Every row gives one point. The ring and each string are closed loops that go straight from each point to the next, and from the last back to the first. Before rounding, they use only three directions, however many columns there are. Count how often each string passes through the ring. Passing back the other way cancels.

Ring (10 x 3)
[[ 0.39 -0.19 -0.10]
 [ 0.38 -0.15  0.14]
 [ 0.15 -0.05  0.26]
 [-0.06 -0.02  0.22]
 [-0.28 -0.09  0.01]
 [-0.38 -0.18 -0.26]
 [-0.36 -0.20 -0.44]
 [-0.23 -0.17 -0.53]
 [-0.02 -0.15 -0.47]
 [ 0.26 -0.17 -0.27]]
String (30 x 3)
[[ 0.11 -0.11 -0.08]
 [ 0.56 -0.46 -0.06]
 [ 0.84 -0.46  0.08]
 [ 0.57 -0.14  0.13]
 [ 0.17  0.09  0.07]
 [ 0.07 -0.06 -0.07]
 [ 0.34 -0.32 -0.12]
 [ 0.61 -0.46 -0.15]
 [ 0.61 -0.30 -0.19]
 [ 0.17  0.08 -0.18]
 [ 0.00  0.05 -0.19]
 [-0.02 -0.09 -0.17]
 [ 0.25 -0.39 -0.44]
 [ 0.17 -0.35 -0.61]
 [-0.11 -0.07 -0.67]
 [-0.25  0.10 -0.40]
 [-0.14 -0.02 -0.22]
 [-0.02 -0.24 -0.40]
 [-0.04 -0.35 -0.68]
 [-0.13 -0.24 -0.80]
 [-0.21  0.01 -0.51]
 [-0.15  0.02 -0.28]
 [ 0.08 -0.26 -0.30]
 [ 0.22 -0.36 -0.42]
 [ 0.24 -0.32 -0.35]
 [ 0.11 -0.21 -0.21]
 [ 0.48 -0.42 -0.28]
 [ 0.63 -0.34 -0.19]
 [ 0.46 -0.13 -0.06]
 [ 0.03  0.13 -0.02]]
Times through: 5

Ring (9 x 6)
[[ 0.05  0.17 -0.14 -0.12  0.38  0.63]
 [ 0.36  0.26 -0.10  0.12  0.37  0.49]
 [ 0.54  0.22  0.08  0.36  0.15  0.17]
 [ 0.47  0.11  0.25  0.42 -0.08 -0.06]
 [ 0.19 -0.11  0.37  0.36 -0.33 -0.24]
 [-0.24 -0.36  0.25  0.16 -0.37 -0.20]
 [-0.43 -0.42  0.12  0.01 -0.27 -0.05]
 [-0.52 -0.31 -0.05 -0.20 -0.01  0.30]
 [-0.32 -0.06 -0.12 -0.27  0.23  0.58]]
String (27 x 6)
[[-0.36 -0.26 -0.27 -0.09  0.18  0.36]
 [-0.37 -0.23 -0.38 -0.14  0.31  0.49]
 [-0.16 -0.10 -0.19 -0.06  0.23  0.41]
 [-0.09  0.12  0.24 -0.21  0.04  0.47]
 [-0.06  0.22  0.15 -0.29  0.20  0.65]
 [ 0.04  0.28 -0.15 -0.25  0.49  0.83]
 [ 0.06  0.29  0.30 -0.24  0.12  0.59]
 [ 0.05  0.11  0.12 -0.04  0.10  0.38]
 [ 0.09  0.00 -0.21  0.10  0.29  0.37]
 [ 0.14  0.05 -0.48  0.10  0.54  0.55]
 [ 0.08  0.01 -0.43  0.08  0.48  0.52]
 [ 0.00  0.00 -0.11  0.02  0.21  0.38]
 [-0.05  0.11  0.26 -0.15  0.01  0.39]
 [-0.25  0.15  0.15 -0.41  0.18  0.71]
 [-0.51 -0.06 -0.19 -0.48  0.33  0.78]
 [-0.60 -0.30 -0.41 -0.31  0.31  0.59]
 [-0.35 -0.26 -0.20 -0.07  0.12  0.31]
 [-0.15 -0.16 -0.04  0.04  0.04  0.21]
 [-0.39 -0.38 -0.21  0.00  0.04  0.17]
 [-0.15 -0.10  0.17 -0.03 -0.08  0.20]
 [-0.40 -0.16  0.37 -0.23 -0.26  0.20]
 [-0.58 -0.35  0.22 -0.21 -0.28  0.12]
 [-0.82 -0.70 -0.19 -0.10 -0.19  0.00]
 [-0.75 -0.62 -0.18 -0.11 -0.14  0.07]
 [-0.69 -0.41  0.09 -0.27 -0.19  0.21]
 [-0.30 -0.01  0.43 -0.28 -0.20  0.32]
 [-0.16 -0.08  0.12 -0.06 -0.02  0.26]]
Times through: 1

Ring (8 x 9)
[[ 0.34  0.34  0.64 -0.12  0.11 -0.01 -0.27  0.29  0.05]
 [ 0.36  0.26  0.57  0.04 -0.24 -0.05 -0.01  0.15 -0.23]
 [ 0.20  0.03  0.19  0.15 -0.40 -0.03  0.23 -0.07 -0.30]
 [-0.08 -0.24 -0.34  0.11 -0.26  0.04  0.30 -0.28 -0.10]
 [-0.30 -0.36 -0.65 -0.05  0.13  0.13  0.14 -0.33  0.28]
 [-0.30 -0.28 -0.56 -0.17  0.42  0.17 -0.07 -0.20  0.50]
 [-0.17 -0.08 -0.22 -0.25  0.58  0.16 -0.27  0.00  0.58]
 [ 0.13  0.22  0.34 -0.24  0.46  0.08 -0.39  0.24  0.39]]
String (22 x 9)
[[ 0.52  0.39  0.77 -0.04 -0.41 -0.16 -0.12  0.22 -0.40]
 [ 0.45  0.29  0.70  0.19 -0.47 -0.08  0.15  0.14 -0.44]
 [ 0.37  0.15  0.40  0.15 -0.67 -0.14  0.22 -0.03 -0.56]
 [ 0.15 -0.05 -0.03  0.03 -0.50 -0.09  0.18 -0.18 -0.35]
 [ 0.05 -0.02  0.01  0.00 -0.03  0.04  0.05 -0.05  0.04]
 [ 0.06 -0.02  0.08  0.13 -0.07  0.07  0.17 -0.05  0.00]
 [-0.13 -0.32 -0.42  0.25 -0.36  0.07  0.48 -0.36 -0.17]
 [-0.38 -0.57 -1.00  0.04 -0.24  0.07  0.39 -0.58  0.03]
 [-0.37 -0.47 -0.93 -0.16  0.04  0.08  0.11 -0.46  0.24]
 [-0.03 -0.08 -0.10 -0.02  0.10  0.09  0.03 -0.07  0.17]
 [-0.05 -0.09 -0.10  0.00  0.15  0.11  0.04 -0.07  0.21]
 [-0.25 -0.25 -0.53 -0.22  0.35  0.12 -0.12 -0.19  0.44]
 [-0.38 -0.30 -0.71 -0.38  0.61  0.16 -0.28 -0.20  0.68]
 [-0.33 -0.19 -0.47 -0.35  0.83  0.23 -0.36 -0.04  0.83]
 [-0.03  0.04  0.11 -0.07  0.47  0.17 -0.15  0.11  0.44]
 [ 0.06  0.04  0.14 -0.01  0.16  0.09 -0.03  0.05  0.18]
 [ 0.03  0.07  0.06 -0.24  0.34  0.06 -0.29  0.08  0.34]
 [ 0.19  0.33  0.44 -0.44  0.60  0.04 -0.65  0.35  0.49]
 [ 0.35  0.44  0.76 -0.25  0.40  0.02 -0.50  0.43  0.27]
 [ 0.28  0.28  0.61  0.04  0.12  0.06 -0.10  0.26  0.07]
 [ 0.11  0.08  0.18 -0.04  0.08  0.05 -0.06  0.05  0.10]
 [ 0.29  0.24  0.40 -0.18 -0.06 -0.07 -0.24  0.14 -0.06]]
Times through: 1

Ring (9 x 12)
[[-0.29 -0.19  0.23 -0.03 -0.30  0.03  0.20 -0.42 -0.29 -0.46 -0.02 -0.49]
 [ 0.04 -0.08  0.38  0.11 -0.17 -0.18  0.23 -0.16 -0.33 -0.55  0.05 -0.25]
 [ 0.22  0.10  0.33  0.22  0.03 -0.34  0.18  0.09 -0.25 -0.47  0.11 -0.01]
 [ 0.15  0.40 -0.05  0.30  0.33 -0.42  0.03  0.33  0.03 -0.11  0.19  0.21]
 [ 0.00  0.45 -0.33  0.25  0.39 -0.34 -0.06  0.33  0.16  0.07  0.12  0.29]
 [-0.11  0.27 -0.44  0.13  0.22 -0.19 -0.07  0.18  0.08  0.00 -0.10  0.29]
 [-0.25  0.02 -0.36 -0.01 -0.04 -0.02  0.00 -0.09 -0.08 -0.17 -0.25  0.11]
 [-0.43 -0.16 -0.21 -0.11 -0.24  0.13  0.07 -0.37 -0.16 -0.27 -0.24 -0.24]
 [-0.49 -0.21 -0.04 -0.13 -0.32  0.16  0.13 -0.50 -0.20 -0.32 -0.14 -0.47]]
String (15 x 12)
[[-0.83 -0.20 -0.42 -0.24 -0.32  0.34  0.02 -0.64 -0.04 -0.07 -0.24 -0.53]
 [-0.78 -0.38 -0.13 -0.28 -0.50  0.38  0.13 -0.79 -0.22 -0.30 -0.24 -0.72]
 [-0.75 -0.16 -0.05 -0.16 -0.31  0.24  0.12 -0.67 -0.09 -0.16  0.03 -0.81]
 [-0.63 -0.16  0.14 -0.11 -0.31  0.16  0.18 -0.64 -0.15 -0.26  0.11 -0.85]
 [-0.09 -0.26  0.53  0.02 -0.37 -0.06  0.30 -0.41 -0.44 -0.67  0.03 -0.53]
 [ 0.40 -0.20  0.68  0.17 -0.26 -0.31  0.33 -0.05 -0.57 -0.88 -0.04 -0.05]
 [ 0.42  0.07  0.55  0.28  0.00 -0.44  0.25  0.16 -0.36 -0.64  0.15  0.03]
 [ 0.13  0.36  0.15  0.30  0.27 -0.41  0.09  0.22 -0.02 -0.18  0.30 -0.01]
 [-0.16  0.41 -0.16  0.22  0.31 -0.28  0.00  0.13  0.15  0.07  0.27 -0.09]
 [ 0.00  0.69 -0.35  0.36  0.61 -0.47 -0.10  0.47  0.33  0.27  0.35  0.25]
 [ 0.10  0.56 -0.42  0.31  0.51 -0.43 -0.10  0.49  0.21  0.13  0.11  0.48]
 [ 0.18  0.22 -0.25  0.19  0.19 -0.31 -0.01  0.31 -0.08 -0.22 -0.16  0.49]
 [ 0.01  0.10 -0.19  0.11  0.05 -0.18  0.03  0.10 -0.12 -0.26 -0.16  0.24]
 [-0.32  0.15 -0.24  0.06  0.06 -0.07  0.01 -0.10  0.03 -0.05  0.01 -0.14]
 [-0.56  0.03 -0.45 -0.08 -0.07  0.12 -0.03 -0.29  0.04  0.00 -0.15 -0.21]]
Times through: 1

Ring (6 x 14)
[[ 0.34  0.10  0.36 -0.09 -0.18 -0.17  0.25 -0.36 -0.10  0.37 -0.10  0.10
   0.02  0.21]
 [ 0.08  0.19  0.26  0.32 -0.17 -0.24  0.36 -0.15 -0.31  0.51  0.02  0.22
  -0.21 -0.19]
 [-0.36  0.13  0.01  0.53  0.13 -0.09  0.11  0.00 -0.11  0.16 -0.09  0.12
  -0.32 -0.48]
 [-0.32 -0.04 -0.08  0.20  0.40  0.14 -0.32 -0.12  0.33 -0.36 -0.26 -0.14
  -0.09 -0.20]
 [ 0.42 -0.11  0.16 -0.12  0.30  0.11 -0.51 -0.32  0.40 -0.40 -0.02 -0.18
   0.23  0.22]
 [ 0.64 -0.07  0.32 -0.27  0.10  0.01 -0.31 -0.43  0.27 -0.16  0.00 -0.12
   0.28  0.41]]
String (27 x 14)
[[-0.03 -0.09  0.06 -0.15  0.31  0.15 -0.33 -0.32  0.44 -0.36 -0.33 -0.21
   0.11  0.17]
 [ 0.17  0.00  0.16  0.05  0.15  0.00 -0.17 -0.25  0.16 -0.08 -0.08 -0.04
   0.03  0.04]
 [ 0.25 -0.11  0.16 -0.26  0.26  0.12 -0.37 -0.39  0.44 -0.35 -0.23 -0.21
   0.22  0.32]
 [ 0.75 -0.17  0.30 -0.44  0.24  0.12 -0.57 -0.50  0.51 -0.44 -0.03 -0.25
   0.43  0.57]
 [ 0.99 -0.06  0.39 -0.11  0.09 -0.05 -0.43 -0.38  0.18 -0.14  0.33 -0.05
   0.33  0.34]
 [ 0.90 -0.05  0.41 -0.20  0.03 -0.06 -0.31 -0.42  0.16 -0.06  0.20 -0.05
   0.31  0.41]
 [ 0.73 -0.08  0.44 -0.60 -0.05 -0.01 -0.12 -0.61  0.29 -0.02 -0.19 -0.14
   0.38  0.73]
 [ 0.32 -0.03  0.35 -0.56 -0.08 -0.01  0.09 -0.57  0.25  0.08 -0.42 -0.12
   0.24  0.61]
 [ 0.35  0.02  0.39 -0.47 -0.16 -0.08  0.21 -0.54  0.11  0.24 -0.35 -0.04
   0.18  0.54]
 [ 0.57  0.09  0.49 -0.32 -0.31 -0.21  0.35 -0.50 -0.12  0.48 -0.13  0.10
   0.14  0.46]
 [ 0.21  0.11  0.38 -0.23 -0.26 -0.18  0.43 -0.43 -0.12  0.48 -0.28  0.10
   0.01  0.31]
 [ 0.12  0.17  0.38 -0.09 -0.32 -0.24  0.56 -0.37 -0.25  0.63 -0.25  0.17
  -0.09  0.18]
 [-0.13  0.16  0.26  0.00 -0.22 -0.19  0.52 -0.30 -0.19  0.53 -0.34  0.14
  -0.17  0.05]
 [-0.17  0.10  0.17  0.06 -0.04 -0.09  0.27 -0.25 -0.04  0.27 -0.31  0.06
  -0.14 -0.03]
 [-0.18  0.17  0.18  0.25 -0.11 -0.18  0.38 -0.16 -0.22  0.43 -0.18  0.17
  -0.24 -0.19]
 [-0.17  0.30  0.20  0.69 -0.23 -0.34  0.57  0.03 -0.57  0.74  0.11  0.38
  -0.45 -0.56]
 [ 0.11  0.26  0.20  0.82 -0.12 -0.31  0.28  0.09 -0.52  0.56  0.38  0.36
  -0.38 -0.63]
 [ 0.06  0.12  0.15  0.41  0.05 -0.13  0.05 -0.08 -0.14  0.20  0.09  0.13
  -0.18 -0.29]
 [ 0.05  0.06  0.14  0.21  0.10 -0.06 -0.03 -0.17  0.02  0.06 -0.05  0.04
  -0.08 -0.12]
 [ 0.01  0.12  0.09  0.57  0.13 -0.12 -0.05  0.01 -0.14  0.12  0.18  0.14
  -0.22 -0.44]
 [-0.59  0.10 -0.13  0.62  0.29  0.00 -0.05  0.08  0.01 -0.05 -0.15  0.05
  -0.37 -0.61]
 [-0.71  0.04 -0.20  0.54  0.41  0.10 -0.17  0.06  0.18 -0.24 -0.28 -0.04
  -0.33 -0.57]
 [-0.20  0.02 -0.04  0.41  0.33  0.05 -0.27 -0.04  0.16 -0.22 -0.05 -0.03
  -0.16 -0.36]
 [-0.02  0.01  0.08  0.19  0.21  0.02 -0.18 -0.17  0.16 -0.12 -0.10 -0.04
  -0.05 -0.12]
 [-0.56 -0.09 -0.12 -0.05  0.43  0.22 -0.27 -0.23  0.50 -0.44 -0.58 -0.24
  -0.05 -0.03]
 [-0.37 -0.18 -0.17 -0.05  0.62  0.32 -0.64 -0.22  0.70 -0.77 -0.44 -0.35
   0.07  0.00]
 [-0.12 -0.15 -0.03 -0.13  0.47  0.24 -0.53 -0.28  0.58 -0.59 -0.36 -0.29
   0.13  0.12]]
Times through: 1
String (27 x 14)
[[ 0.10  0.26  0.35  0.31 -0.36 -0.34  0.63 -0.18 -0.49  0.79  0.00  0.32
  -0.27 -0.17]
 [ 0.32  0.26  0.34  0.58 -0.27 -0.36  0.41 -0.05 -0.55  0.70  0.34  0.37
  -0.27 -0.37]
 [ 0.32  0.22  0.28  0.62 -0.15 -0.30  0.23 -0.02 -0.45  0.52  0.38  0.31
  -0.24 -0.41]
 [-0.14  0.27  0.16  0.75 -0.15 -0.30  0.43  0.07 -0.51  0.62  0.17  0.35
  -0.44 -0.61]
 [-0.47  0.18  0.04  0.49  0.01 -0.14  0.32 -0.02 -0.21  0.34 -0.19  0.17
  -0.38 -0.46]
 [-0.24  0.09  0.07  0.30  0.10 -0.06  0.09 -0.11 -0.02  0.12 -0.17  0.06
  -0.21 -0.26]
 [ 0.10  0.08  0.14  0.36  0.10 -0.09 -0.06 -0.10 -0.05  0.09  0.08  0.08
  -0.13 -0.24]
 [-0.30  0.11 -0.03  0.63  0.22 -0.06 -0.06  0.06 -0.07  0.03  0.03  0.10
  -0.31 -0.56]
 [-0.88  0.04 -0.22  0.41  0.39  0.12 -0.07  0.01  0.22 -0.21 -0.47 -0.07
  -0.34 -0.49]
 [-0.79 -0.02 -0.17  0.12  0.38  0.17 -0.10 -0.14  0.36 -0.29 -0.62 -0.16
  -0.21 -0.22]
 [ 0.03  0.02  0.10  0.20  0.19  0.00 -0.16 -0.17  0.12 -0.08 -0.06 -0.02
  -0.05 -0.12]
 [ 0.09 -0.02  0.03  0.33  0.34  0.06 -0.42 -0.09  0.21 -0.30  0.09 -0.06
  -0.03 -0.23]
 [-0.07 -0.13 -0.09  0.17  0.55  0.22 -0.67 -0.13  0.51 -0.64 -0.11 -0.23
   0.06 -0.14]
 [-0.27 -0.17 -0.10 -0.17  0.54  0.30 -0.58 -0.28  0.68 -0.70 -0.46 -0.34
   0.12  0.12]
 [ 0.25 -0.21  0.02 -0.16  0.55  0.27 -0.81 -0.31  0.68 -0.77 -0.13 -0.33
   0.28  0.21]
 [ 0.63 -0.12  0.19 -0.03  0.34  0.10 -0.66 -0.29  0.39 -0.47  0.18 -0.17
   0.27  0.19]
 [ 0.70 -0.04  0.27  0.11  0.18 -0.02 -0.44 -0.25  0.16 -0.19  0.30 -0.04
   0.19  0.10]
 [ 1.05 -0.15  0.35 -0.24  0.23  0.06 -0.69 -0.43  0.40 -0.42  0.29 -0.18
   0.45  0.46]
 [ 0.66 -0.16  0.31 -0.55  0.19  0.12 -0.45 -0.56  0.51 -0.37 -0.18 -0.26
   0.43  0.66]
 [ 0.25 -0.06  0.23 -0.32  0.11  0.05 -0.15 -0.43  0.31 -0.13 -0.28 -0.14
   0.19  0.38]
 [ 0.42  0.02  0.26  0.03  0.05 -0.07 -0.13 -0.28  0.07  0.03  0.06  0.01
   0.08  0.11]
 [ 0.91  0.01  0.46 -0.15 -0.10 -0.14 -0.12 -0.41  0.01  0.15  0.23  0.04
   0.25  0.37]
 [ 0.64  0.02  0.48 -0.48 -0.21 -0.12  0.15 -0.56  0.07  0.27 -0.17 -0.01
   0.26  0.61]
 [ 0.16  0.04  0.31 -0.33 -0.12 -0.07  0.23 -0.46  0.08  0.24 -0.37 -0.02
   0.08  0.38]
 [ 0.14  0.05  0.22  0.02  0.02 -0.07  0.05 -0.28  0.04  0.12 -0.13  0.02
  -0.01  0.07]
 [ 0.26  0.07  0.23  0.14  0.02 -0.10 -0.01 -0.22 -0.03  0.14  0.03  0.06
  -0.02 -0.02]
 [-0.10  0.14  0.26 -0.04 -0.20 -0.16  0.47 -0.31 -0.14  0.47 -0.35  0.12
  -0.14  0.08]]
Times through: 3

Ring (9 x 14)
[[ 0.00  0.04 -0.06  0.41 -0.35 -0.16  0.27  0.23  0.31  0.56 -0.10 -0.12
  -0.24  0.23]
 [ 0.14 -0.02  0.05  0.52 -0.56 -0.04  0.30  0.19  0.37  0.70 -0.06 -0.37
  -0.43  0.30]
 [ 0.16  0.00  0.09  0.34 -0.47  0.05  0.22  0.14  0.29  0.51  0.00 -0.37
  -0.40  0.15]
 [ 0.11  0.04  0.04 -0.06 -0.17  0.14  0.00  0.08  0.06  0.08  0.09 -0.19
  -0.24 -0.16]
 [ 0.03  0.07 -0.10 -0.34  0.11  0.13 -0.18  0.08 -0.13 -0.24  0.14  0.06
  -0.07 -0.35]
 [-0.11  0.12 -0.24 -0.56  0.40  0.05 -0.29  0.11 -0.26 -0.50  0.14  0.36
   0.15 -0.49]
 [-0.22  0.19 -0.23 -0.59  0.50 -0.06 -0.23  0.14 -0.24 -0.54  0.08  0.49
   0.29 -0.52]
 [-0.24  0.20 -0.17 -0.36  0.35 -0.16 -0.04  0.18 -0.07 -0.29 -0.01  0.41
   0.25 -0.36]
 [-0.13  0.12 -0.11  0.07 -0.01 -0.19  0.15  0.21  0.15  0.18 -0.08  0.15
   0.02 -0.03]]
String (26 x 14)
[[ 0.12 -0.09 -0.19  0.81 -0.65 -0.18  0.30  0.29  0.41  0.96 -0.11 -0.27
  -0.49  0.57]
 [ 0.05  0.00 -0.11  0.36 -0.33 -0.10  0.17  0.21  0.23  0.49 -0.04 -0.12
  -0.28  0.20]
 [-0.04  0.11  0.01  0.05 -0.11 -0.07  0.15  0.16  0.16  0.18 -0.03 -0.03
  -0.09 -0.07]
 [-0.03  0.10  0.08  0.35 -0.33 -0.17  0.36  0.20  0.36  0.52 -0.12 -0.16
  -0.18  0.16]
 [ 0.01  0.01 -0.08  0.64 -0.49 -0.23  0.37  0.27  0.42  0.80 -0.15 -0.18
  -0.31  0.42]
 [ 0.01 -0.02 -0.22  0.57 -0.39 -0.23  0.23  0.29  0.30  0.69 -0.11 -0.06
  -0.29  0.38]
 [-0.10  0.07 -0.21  0.26 -0.12 -0.23  0.16  0.26  0.19  0.36 -0.09  0.13
  -0.08  0.14]
 [-0.28  0.22 -0.14 -0.23  0.30 -0.25  0.07  0.21  0.03 -0.15 -0.08  0.41
   0.27 -0.26]
 [-0.36  0.32 -0.06 -0.67  0.60 -0.17 -0.04  0.14 -0.13 -0.60 -0.02  0.54
   0.48 -0.63]
 [-0.17  0.18 -0.11 -0.39  0.30 -0.07 -0.07  0.14 -0.08 -0.30  0.03  0.30
   0.18 -0.39]
 [-0.11  0.10 -0.24 -0.29  0.24 -0.05 -0.15  0.16 -0.12 -0.23  0.06  0.31
   0.08 -0.28]
 [-0.20  0.14 -0.40 -0.72  0.63 -0.01 -0.42  0.14 -0.40 -0.71  0.15  0.62
   0.31 -0.59]
 [-0.18  0.17 -0.28 -0.79  0.62  0.04 -0.40  0.09 -0.38 -0.76  0.17  0.54
   0.30 -0.67]
 [-0.13  0.18 -0.08 -0.55  0.36  0.03 -0.16  0.09 -0.16 -0.47  0.09  0.28
   0.18 -0.52]
 [-0.04  0.09 -0.12 -0.18  0.07  0.00 -0.06  0.14 -0.02 -0.08  0.05  0.12
  -0.03 -0.22]
 [-0.01  0.02 -0.35 -0.29  0.20  0.05 -0.30  0.15 -0.22 -0.24  0.15  0.27
  -0.04 -0.26]
 [-0.14  0.14 -0.33 -0.83  0.63  0.09 -0.47  0.08 -0.44 -0.81  0.21  0.53
   0.27 -0.69]
 [-0.20  0.22 -0.12 -0.79  0.58  0.03 -0.26  0.07 -0.29 -0.73  0.12  0.45
   0.33 -0.70]
 [-0.25  0.25 -0.13 -0.84  0.65  0.00 -0.26  0.08 -0.30 -0.79  0.11  0.52
   0.40 -0.74]
 [-0.33  0.23 -0.37 -0.91  0.84 -0.09 -0.41  0.14 -0.43 -0.91  0.12  0.79
   0.51 -0.74]
 [-0.21  0.13 -0.35 -0.38  0.41 -0.14 -0.21  0.20 -0.19 -0.35  0.05  0.51
   0.23 -0.34]
 [-0.14  0.11 -0.24 -0.15  0.18 -0.14 -0.05  0.20 -0.04 -0.08  0.00  0.30
   0.08 -0.18]
 [-0.18  0.12 -0.25 -0.01  0.12 -0.23  0.05  0.24  0.05  0.07 -0.06  0.32
   0.09 -0.07]
 [-0.22  0.19 -0.04 -0.03  0.09 -0.24  0.21  0.21  0.17  0.09 -0.11  0.22
   0.14 -0.12]
 [-0.10  0.14  0.00 -0.03 -0.02 -0.11  0.15  0.17  0.14  0.10 -0.05  0.06
   0.00 -0.13]
 [-0.03  0.08 -0.08  0.01 -0.07 -0.05  0.06  0.16  0.09  0.13  0.00  0.02
  -0.10 -0.08]]
Times through: 2
